Each row of a before or after table is a point. The points were changed in one or more steps. Then noise was added and the rows were shuffled. The steps act on how far a point lies along the listed directions, d1 being the first. Write out the steps. A step turns or swaps two directions, mirrors them in a line or flattens them onto one, adds a multiple of one to another, or multiplies one. Angles are multiples of 10 degrees, from the lower direction toward the higher: turns from -170 to 170, lines from 10 to 170 but not 90. Use the fewest steps. Two steps may share a direction if one is a turn and the other turns, adds or multiplies; they go together, in the order done. Otherwise the lowest direction goes first.
In the rows, zero is written as 128.

Directions:
(1): [138 128 199]
(2): [ 65 162 137]
(3): [161 192 123]
Before:
[[104 147 111]
 [105  98  61]
 [173 150 104]
 [103  99 137]
 [175 126 140]
 [165  72 157]
 [152  86 117]
 [ 61 100 135]
 [ 93 162 149]
 [ 77 121  90]
 [163 103  90]]
After:
[[ 41  89 115]
 [116  62 197]
 [115   8 122]
 [145  58 166]
 [175 127  98]
 [ 67  98 153]
 [147 214 141]
 [ 94  54 127]
 [161 122 139]
 [108 177 121]
 [ 93 141 174]]
Steps: turn d1 and d2 by 170 degrees; multiply d3 by 2

Directions:
(1): [161 103 127  96  86  51]
(2): [ 64 106 134 157  58 134]
(3): [128 146  83  58  93 172]
Before:
[[170 117 123  99 113  87]
 [118 124 124 121  89 120]
 [104 121 132 147 122 165]
 [ 81  91 158 191 102 119]
 [140 110 127 124 111 101]
 [114 144 134 145 156 134]
 [127 101 136 121  81  86]
 [111 140 120 118 136 159]]
After, 8 rows:
[[101  92 143 140  54  84]
 [124 103 133 138  97  98]
 [143 110 121 104  79  95]
 [121 128 130 139 140 164]
 [125 151 102  86 139 172]
 [127 143 144 160 178 121]
 [ 84  77 196 248 136  81]
 [108 125 114 110  70 130]]
Steps: add 0.7 times d1 to d2; multiply d3 by 2.5

Directions:
(1): [ 92 157 179 131 199 137 154 132 199]
(2): [164  77 187 141  98 108  75  90 178]
(3): [137 116 177 150  65 169 202 163 129]
(4): [ 39  68  86 148 102 119 133 130 162]
Before (13 x 9):
[[179 136  94 135  62 138 124 166  33]
 [222 170 150 109 150 112 134 146  66]
 [146 129 114 126  59 141 187 161 111]
 [109 149 167 104 173 109 139 127 194]
 [164 120 133 136 105 136  81 108 137]
 [141 194 160 126 208 167 206 173 113]
 [ 64 160 167 129 224 130 158 140 214]
 [147 186  85 105 123 159 158 131  60]
 [157 163 122 135  88 155 161 137  60]
 [113 140 158 129 134 132 136 123 168]
 [138 118 140 115 159 106  46  86 186]
 [220 119 131 131  72 104 103 121  96]
 [134 112  97 140  80 140 130 122  83]]
After, 13 rows:
[[ 33 123 102 145 197 104 117 137 193]
 [200 188 111  91 248 103  70  98 100]
 [174 108 206 144  39 180 182 154 149]
 [ 68 143 155 146 152 137 197 159 188]
 [192 158 154 102  94 120 137 130 103]
 [ 78 154  44 108 175  90 133 135 142]
 [ 62 115  94 140 138 115 127 125 149]
 [ 96 150 114 103 205 111  74  72 183]
 [115 133 150 156 103 174 161 153 155]
 [248 154 137 104 102 119  83 123  51]
 [116 158 178 121 220 109 139 136 185]
 [ 66 169  97 122 211 107  99 108 156]
 [149 161 121 120 109 130 140 139 101]]
Steps: mirror d1 and d4 in the line at 120 degrees; turn d2 and d3 by 110 degrees; multiply d3 by 1.3

Directions:
(1): [127 136  79 139  59  27 114 142 101 141  96 157]
(2): [137  69  74  63 134 153  99 155 169 162 146 196]
Before (10 x 12):
[[136 150 147 139 130 112 138 127 122 127 143 113]
 [128 132  94 125  81  79 114 133 126 146 128 160]
 [140 107  96  95 121 116 107 136 137 169 129 177]
 [127 156 176 153 164 169 141  93 118 102 138  77]
 [124 146 156 143 153 144 138 115 129 107 134  82]
 [133 154 140 156 125 106 139 124 114 114 111 110]
 [119 154 182 143 175 189 133  94 124 117 142  87]
 [131 150 168 148 142 151 132 117 107 104 136  88]
 [123 128  97 113 109  99 113 135 119 137 116 159]
 [117 139 189 164 155 176 165  99 116 114 121  72]]
After (10 x 12):
[[117 153 106 141  92  67 123 126  96 124 104 136]
 [138  93 136  84 194 226 114 115 168 132 166 135]
 [133 170 144 164 107  74 136 112  95 138 104 109]
 [128  68 145  87 181 237 138 124 170 150 148 139]
 [135 112  96 108 124 117 116 141 143 140 121 162]
 [138 100 131  91 158 189 111 140 147 131 156 139]
 [128 107 159  89 205 248 119 107 166 135 169 127]
 [125 156  98 153  53  38 119 129 104 138 111 146]
 [133 103 128  96 174 181 120 130 161 130 154 124]
 [140 123 122 108 134 122 123 139 140 140 148 144]]
Steps: multiply d1 by 1.6; multiply d2 by -1

Directions:
(1): [171 247 113 161 142 111 138 146  89 155 140 135 124  69]
(2): [161 140  95 201 140 164 184 125 156 107  97 139 207 189]
(3): [146 109 111 185 160 177  77  65  60 136 104  86  78 147]
(4): [173 155  86  72  95 155 134 197 118 112 120  73  84 195]
(5): [155 158 133  93 190 158  51 125 146  90 166 205 137 167]
(6): [ 80 165 157 157  99 144  80 166 146  66  32 137 114 109]
Before, 10 rows:
[[ 76 119 167  91 120  98  82 125 134 104 154 166 124 102]
 [ 58 145 138 189  39 135 166 194 141  84  12  85 113  88]
 [138 144 145  86 117  97 123 186 133 148 142 128 131  90]
 [ 50 120 159 123  57 114 157 187 220  57  21 137 124 129]
 [139  96 164 189 183 125 117  71 153 132 120 189 141 114]
 [110 119 144 139 182 129 125  57 142 148 170 188 182 113]
 [104  62 126 158 156 149 114  65 111 143 178 134 127 178]
 [177 177  86 167 165 154 111 135 119  92 113 159 126 183]
 [123 119 143 155 173 156  44  89 104 111 138 166 135 111]
 [ 55 125 139 136  96 112 148 182 201  92  16 123 133  92]]
After:
[[148 223 111  82 166  69 152 166 138 179 167 157 114  36]
 [168 161  86 185 171 177  79 115 103  83  89 145 105 196]
 [123 117 141 126 100 115 141 179 137 137  95 103 140 108]
 [ 65 112 168 104 124  88 190 128 230 118 148 217 247 110]
 [183 243 112  85 148  72 170 149 125 178 205 161  96  62]
 [104 143 133 144  85  72 216 144 150 141 151 136 196  96]
 [146 239 126  98 135 107  86 161  62 158 181 136  46  32]
 [ 96  72 129 141 139 128 146  90 137 144 187 148 153 169]
 [128 120 178 134 151  72 178 134 217 130 149 230 195  91]
 [126 130 126 183 130 125 162 125 142 128 127 152 209 105]]
Steps: swap d1 and d6; swap d2 and d5; add 1.5 times d4 to d3

Directions:
(1): [142 108 152 110 246  55 191 168 144 107 117 118 159 144 138 120 156 147
 107 194]
(2): [ 87 194 133 156 130 179 146 118  86 120 123 145 105 137 108  46  91 211
 137 209]
(3): [163  95 127 147  99 157 182 151 176 200 124 111 165  97 219 113  99 150
 207 151]
(4): [135 170 101  83 150  91 122  94  42 152 171 178 149  67 212 106 101  88
  98 128]
Before (14 x 20):
[[145 106 118 123 122 114 116 128 142 126 129 118 132 125 131 161 137 101
  132  98]
 [120 143 131 131 117 142 120 111 121 108 135 131 119 127 112 123 119 140
  133 131]
 [130 133 122 117 143 112 136 130 119 126 123 135 136 118 126 122 121 124
  118 136]
 [114 141 123 120 140 122 125 125 110 119 129 149 122 132 115 113 124 128
  121 135]
 [130 144 127 129 125 137 132 121 117 133 131 135 120 127 135 119 105 136
  141 136]
 [119 139 126 129 127 138 123 124 116 121 136 130 126 129 116 118 136 127
  121 131]
 [145  95 118 107 123  88  99 114 134 130 133 131 134 118 135 183 162  59
  107  58]
 [127 131 135 134 141 123 139 125 122 124 121 136 122 130 129 111 121 141
  125 145]
 [122 127 137 127 125 136 129 140 125 120 127 123 127 135 125 121 131 137
  129 142]
 [124 146 116 125 126 127 119 110 105 134 135 134 122 112 136 129 119 130
  125 134]
 [121 140 133 125 131 123 116 120 106 118 132 139 113 122 119 127 121 121
  120 130]
 [138 116 121 119 138 120 114 133 133 128 140 123 135 126 136 149 134  99
  115 110]
 [114 145 121 114 129 131 112 110  86 133 133 147 120 108 125 116 120 123
  112 130]
 [113 136 131 131 128 131 118 115 109 118 126 131 122 132 110 122 132 137
  114 133]]
After, 14 rows:
[[122 136 132 124 127 138 135 136 111 127 131 132 130 123 140 107 123 138
  130 153]
 [122 136 129 141 122 150 136 131 130 130 129 123 129 130 120 111 131 143
  137 142]
 [160  84 117 113 121  95 111 132 154 132 131 114 140 121 140 189 151  70
  130  70]
 [123 140 137 136 143 131 142 124 115 124 121 141 119 130 133 100 113 153
  129 160]
 [113 130 128 141 126 144 144 136 133 131 118 133 123 139 115 104 118 154
  150 151]
 [118 128 135 144 117 149 136 128 127 136 120 122 130 130 126 110 121 160
  143 149]
 [132 126 126 127 136 121 143 135 135 127 119 125 131 124 117 125 124 133
  128 137]
 [116 155 131 135 126 143 128 121 115 116 124 134 108 141 104 112 110 148
  134 143]
 [182  22 125 111 103  75 103 139 212 146 120  96 151 129 141 244 192  23
  134   7]
 [108 125 139 149 111 163 124 132 139 124 106 116 109 144  82 119 128 161
  139 143]
 [150  90 123 119 133 114 117 142 161 130 134 110 139 131 136 169 144  84
  123  91]
 [121 144 131 142 109 157 131 116 128 116 129 128 121 127 118 110 112 157
  148 148]
 [117 138 127 145 118 143 121 120 133 122 115 113 108 141  96 132 128 152
  132 139]
 [124 125 143 146 119 145 132 135 140 126 119 122 112 133 115 126 118 143
  146 141]]
Steps: add -0.7 times d1 to d4; turn d3 and d4 by 150 degrees; multiply d2 by 2

Directions:
(1): [185 162  91  46 118 145  45  94 126 131 117  43 122 207 135  99 135  95
 101 129 130  89 173 110 136 117 124 133 126  70 105 155]
(2): [142  89 148 154 147 187 136  96  73 199  75 146  43 179 134 143 130 127
 122 132 107 132 120 198 129 112 183 100  64 145  74 131]
(3): [141 174 204 167 200 178 118 104 173 137 124 169  94 148 119  74 104 132
  53  88 156 116 141  72 106 195 143 111 164 126 159 130]
(4): [155 143 155 106  94 145  89 128 132 193 151 109 112   7 150 112  65 184
  81 128 105 104 139 167 105 120  98 174  83  97 135  93]
(5): [106 109 142 132 137 114 126 124 100 168 112 121 110 111  70 152 145 125
 178  62 181  96 115  70  56  43 165 124 129  45 168 106]
(6): [160 163  82 170 116 180 188  81 111 132 160 110  69 110 171 137 161  97
 127 164 109 107 116 120  57  85  64 139 171 154 174 188]
Before (10 x 32):
[[195 160 127 136 140 197 101  87 131 169 132 123  52 157 154  77 115  95
   68 145 116 115 157 156 111 130  97 127 110 167 111 163]
 [ 99  61 138 178 156 125 164 149  99 146  60 155  90 246 102 171 151 110
  194 143 127 175  88 176 176  90 208  88  73 154  69 124]
 [ 80  53 128 120 107  89 144 157  81 135  80 149 145 161  80 190 161 115
  224 122 127 153 128 159 143  63 182  89  84 104 101  98]
 [120 141 110  67 129 108  82 137 168  97 122  90 190 204 128  89 149 126
  126 116 131 133 145  96 162 133 127 122 139 117  96 102]
 [112  99 201 183 148 186 183 145 117 179  98 187  91 108 148 141 105 154
  127 129 117 148 100 147 125 144 156  86 112 179 104 126]
 [178 175 108 102 157 160  86  78 135 170 127  73  85 118 111 107 126 130
   96 102 145  96 167  85  64  85  98 133 162  66 174 145]
 [124 111 131 171 140 149 203 126 113 118 163 117  93  66 148 134 139 137
  133 142 119 117 104 114 103 121  99 124 139 180 173 153]
 [126  87 126 128 145 106 121 103  85 139 104 107 102 196  87 161 170  98
  180  72 186 107 128  60  74  53 168  99 174  50 152 142]
 [151  83 100 137  76 163 132  84  39 229 120  86  32 115 126 205 157 142
  163 139 100 107 119 184  54  28 145 161  77 124 119 149]
 [193 112  57  85  89 198 130  63  43 196 110  58  35 179 184 163 149  80
  112 163  89  96 160 212 113  62 113 135  55 121  63 157]]
After, 10 rows:
[[ 72 103 212 191 190 126 169 151 150 104  88 227 136 173  78 133 139 123
  147  95 152 167 129  97 143 171 184  66 146 148 141 103]
 [134 105 121 142 120 144 176 122  95 149 161  83  85  46 136 143 135 141
  147 125 126  94 110 112  78  74 103 139 119 131 176 142]
 [ 91  95 162 186 189 117 161 151 143 111  78 168 115 247  80 143 151 102
  176 111 164 165  94  98 157 117 200  86 129 135 116 127]
 [108  93 146 198 145 115 197 139 137  77 141 197 132 144 170 143 133 135
  119 167 107 187 110 159 174 199 114 103 177 226 117 149]
 [195 150  82  95  89 160  85 103 120 163 149  81  84 118 159  96 116 100
  100 160 106 109 159 169 113  89  72 152  98 145 109 157]
 [115 140 127  94 154 126 102 132 174  89 113 119 176 232 131  83 152 120
  113 121 128 149 140 103 174 163 140 105 144 149  89 110]
 [110  85 134 116  94 133 152 156  89 172 103 115 131 103 126 174 134 135
  192 122 132 124 105 125 105  55 144 107 107 109 110 125]
 [168 159  86 126 114 151 136 112 147 134 155 111 115  63 183 117 101 161
   78 196  66 156 152 198 149 159  50 149 133 191 125 145]
 [195 184 157 141 159 230 132  63 135 177 146 124  41 120 187  90  96 113
    8 127 114  94 170 137  93 175  87 139 120 141 129 144]
 [148 148 193 204 137 194 153  92 131 197 158 168  43  50 150 135  99 181
   57 132 102 126 122 147  63 162 108 164 133 187 167 140]]
Steps: turn d1 and d3 by 160 degrees; turn d1 and d5 by 120 degrees; multiply d2 by 0.4; add 0.5 times d6 to d4
